Rows are points. Before rounding, the points of a table are all equally far from one centre. They may lie mostly on one side of it. Where is the centre, to within rounding?
In the rows, 128 means zero.

Points (10 x 3):
[[115 103 202]
 [ 79 118 192]
 [153  96 186]
 [ 86  92 198]
 [109 162 156]
 [109  96 202]
 [134 117 194]
 [ 76 121 189]
 [ 91  83 198]
 [ 70 109 189]]
Centre: [109  98 134]

Points, 19 rows:
[[104 103  89 146 198 123 180 128  80 108  63  84]
 [159 123 143 116 141 141 137 136 102  81 167 125]
 [ 72  95 138 116 214 157 189 135  80 129 120 200]
 [120  82 145 163 196 159 135  57 154 127  15 157]
 [ 96 135 152 169 191 128 177  21  91 103 137  99]
 [115  68  98 168 115 207 194  81  85 110 112  91]
 [102 107 109 169 137 201 110 153 152  70  81 131]
 [ 77  37 105 105 152 182 185  56 119  79  91 106]
 [157  79 132  93 196 156 144  97 118 115 167 144]
 [ 68 147 123 154 207 125 181  51 117  95 147 135]
 [ 87  81 104 155 172 194 176  59 136  80 135  89]
 [130  39 154 123 215 166 126 156  97 146  89  97]
 [ 30  56  80  95 183 190 209  50 101 161 104 103]
 [ 50  55  98 107 152 179 187  91 118  98  72 194]
 [107  52  79  99 161 159 190 114  89 117 147 118]
 [ 67 111  63 140 141 173 187  81 139 117  21 172]
 [ 88  68 128 147 137 206 150  56  96  58  63 157]
 [ 43 137 117 136 187 234 181  49 176  96  80 103]
 [145 104  71 137 205 201 114 111 128 138 143 133]]
Centre: [ 73 133 150 103 134 170 127  90 111 168  89 117]

Points (30 x 24):
[[ 94 151 143 136 139 169  96  78 180 140 135 120 120 142  69 137 168 136
  127 130 148 127 106 215]
 [119 111 152 113 157  97 144  73 132 187 122 160 137  82  87 146 127 170
   65 146 151  90 115 189]
 [ 63 101 138 124 104  89 112  90 104 141 144 192 107 119  88 109 190 102
   96 125 135 126 137 190]
 [ 92  89 129  78 102 101 148  71 137 106 124 165 113 140  86 174 171 139
   91 158 190 119 108 181]
 [108 109 132 101 127 115 134 114 141 128 119 134 105 119  80 113 138 145
   59 102 162 148 129 236]
 [115 103 142 115  72 122  97 128 166 161 179 164 159 140  91 126 184 110
   88 138 207 125  95 187]
 [120  83 185 104 124 103 155 123 126 144 139 148 135 161  90 111 144 160
   60 118 178  72 120 183]
 [109 108 167 109 126 130 135 118 128 129 183 116 140 109  87 164 151 128
   60 172 202 109 135 190]
 [ 93 123 147  92 136 135 125  74 159 136 154 150 151 140  81 137 167 127
   75 118 166  79  82 241]
 [110 116 100 116 126 125 134 134 140 161 171 143 144 146  92 122 162 135
   68 120 175 122 118 238]
 [111  65  95 121 151 108 133  77 111 148 124 157  78 116 105 129 195 122
  106 151 162 121 114 182]
 [107  97 130 151 123 120 164 136 140 122 146 131 134 162  82 143 186 115
  115 144 144 101 130 195]
 [108 101 115  81 112 120  89 137 152 176 164 166 151 167  78 156 139 155
  120 132 156  78 148 197]
 [126 129 162 111  98 132 134  99 155 140 176 115 161 160  58 141 142 113
   79 145 124  78  85 192]
 [ 64 141 125 138 144 133 140  89 134 192 117 160 131 151  90 141 139 137
   35 136 178  94 108 184]
 [ 65 104 156 123 127  96  99  95 139 165 193 146 172 164 119 145 152 114
   62 128 184 136 108 226]
 [ 92 133 165 113 116  63 155 108 110 160 110 141 157 160  84 120 176 148
   93 113 150  91 105 202]
 [113 126  99 103 160 101 133  99 129 166 162 129 142 137  92 101 159 138
   31 144 126 104 128 187]
 [ 99  79 119 102  79 121 123 107 131 136 180 114 125 130  71 121 134 147
   95 152 164 115 155 195]
 [131  98  90 120 130 132 155 104  98 116 143 132 163 145  98 142 178  83
   70 154 179 117 110 208]
 [ 96 136 161 133 134 112 106  81 100 110 178 127 142 154 126 107 128 115
  126  97 145  93 106 249]
 [151  68 140 109 107  95 123 127 118 133 166 150 132 166 108 145 137 128
   19 122 161 129 102 179]
 [ 86 122  87 137  99 148 132  71 137 173 134 142 147 110  73 125 146 145
   88 168 167 113 153 174]
 [ 85  94 192  72 106 160 156  87 111 150 194 163 136 117  94 120 116 122
  123  95 170  94 107 157]
 [ 96  99 129 123 155 142 136  81 149 140 174 158 135 120 117 104 190 107
   95 118 176  81 115 225]
 [111 111  80 128 122  70 121 111 123 133 151 123 151 121 105 105 150 127
   96  79 143 128 159 186]
 [125 132 108 106 131 105  79  86 171 165 127 137 130  79 131 108 203 142
   89 120 161  83 150 174]
 [108 135 164 110 129 160 118  85 139 159 141 102 166 123  75 150 154 175
   83 136 183  57 118 183]
 [ 90  83  97 112 191  93 115 110  96 124 159 178 131 146 103 123 135 148
   91 137 146 115 107 213]
 [ 79 135 119 130 141 121 118  86 143 185 156 142 113 144  62 129 152 135
   45 134 172 142 106 185]]
Centre: [106 114 145 100 125 132  99 104 122 148 122 137 146 131 142 134 132 116
 106 133 147 122 101 157]

Points, 28 rows:
[[158 142 131 131 147  98 155 197  90 155 167  49  44 176 130 129  87 113
   66 105 161 132 112 128]
 [132 226  88 145 129 130 171 201 141 111 141 144 153 181 120 123 109 110
  119 160 183 113 111 154]
 [123 188 124 169 202  50 221 207 170 124 141  67  60 117 157  89 142  93
  135  85 124 167  85  89]
 [132 235 119  96 169 117 199 180 159 100 143  63  51 160  82 120 127 119
  157 120  83  71  88 142]
 [145 124 151 189 176  83 183 176  84 115 193  26 113 101 165 119 137  75
   84 117 118 118 143  79]
 [148 184  62 166 141  88 214 181 121  98 144  50  67 180 140  81  97  96
   95 121 103 111  83 147]
 [140 173 135 176 157  98 191 151 189  96 213  45 120 139 171 132  96 113
   68 125  84  91 126  80]
 [118 236 106 156 154  28 191 175 141 128 146 121 107 221  85 125 110  99
  103 156 121 122 134 135]
 [191 185 104 151 145 144 201 188 153 103 139 129  86 148 167  99 183  76
   73 134 160 159 106 121]
 [145 212 139 129 223  90 173 216 136  88 166  63 132 182 155 107 108 113
   84  87 193 130 104 116]
 [123 194  70 184 190  77 217 225 158  98 168  72 159 128 164 146 123 100
  103  87 108 178 129 117]
 [140 158  80 177 182 111 202 215 113 166 153  67  98 159  86 142 102  74
  125 112 186 126 134 111]
 [205 146  73 119 175  99 216 169 174  93  94  73  93 200 126 108 110  69
  120  43 108 128 164  54]
 [142 157  78 153 145  98 205 203  88 144 114  63 113 159 226 105  98 114
   79 120 154 108 153  73]
 [175 231  94 157  91  70 160 178 110  99 176  67 117 116 118 157 105 117
  140  98  99 127 107  84]
 [125 130 116 162 187 123 233 203 135  96 134  75 138 131 115 111  77  54
   61 114 131  97  90 135]
 [131 158 134 159 115 131 210 202 130  79 105  66 130 135 147 154  90  62
   35  79 123  36 133 103]
 [116 238 138 124 217 137 224 123 145 114 133 110  78 197 131 127 144  88
  104  71 120 137  97  53]
 [137 143 125 172 167  88 199 174 128 120 140 132  55 110 148 113 120  99
   31 118 138 109 105 182]
 [109 199 139 159 154 119 135 181 134 153 194  59 178 216 118 102 182  75
  127  47 110 148  75 112]
 [179 204  88 149 148  85 199 132 161  96 102  33 103 153 131  58 121  68
   85 118 147 101 117 100]
 [119 174  71 170 143  85 188 237 162 140 153  35 119 166 156 101 204 164
   77  80 134 114 124 139]
 [118 229 182 134 142  77 170 202 154 126 131  36  62 194 146  97  98 119
   90 100 177 118 106 142]
 [146 191 169 140 152  87 249 159 122  66 107  81 107 178 138 110 135  77
   74  78 185  94 111 136]
 [177 193 115 194 157  69 213 173 139  81 164  96 107 166 150 134 137  63
  152 141 101  90  98  72]
 [115 212  89 150 181  96 201 222 113 150 160  99  64 222  76  91 130 101
  140  97 136 111  83 116]
 [143 225 123 124 170  69 164 133 116  86 172  99  70 157 110 118  93 147
   64 114 128 132  94 156]
 [165 213  95 147 168 118 168 190  98  65 170  56 100 163 121  99  88  79
   75  96 159 163 104  87]]
Centre: [108 165 134 137 151 111 151 181 137 114 124 109 113 153 132 101 138 104
 118  78  98 114 162 108]
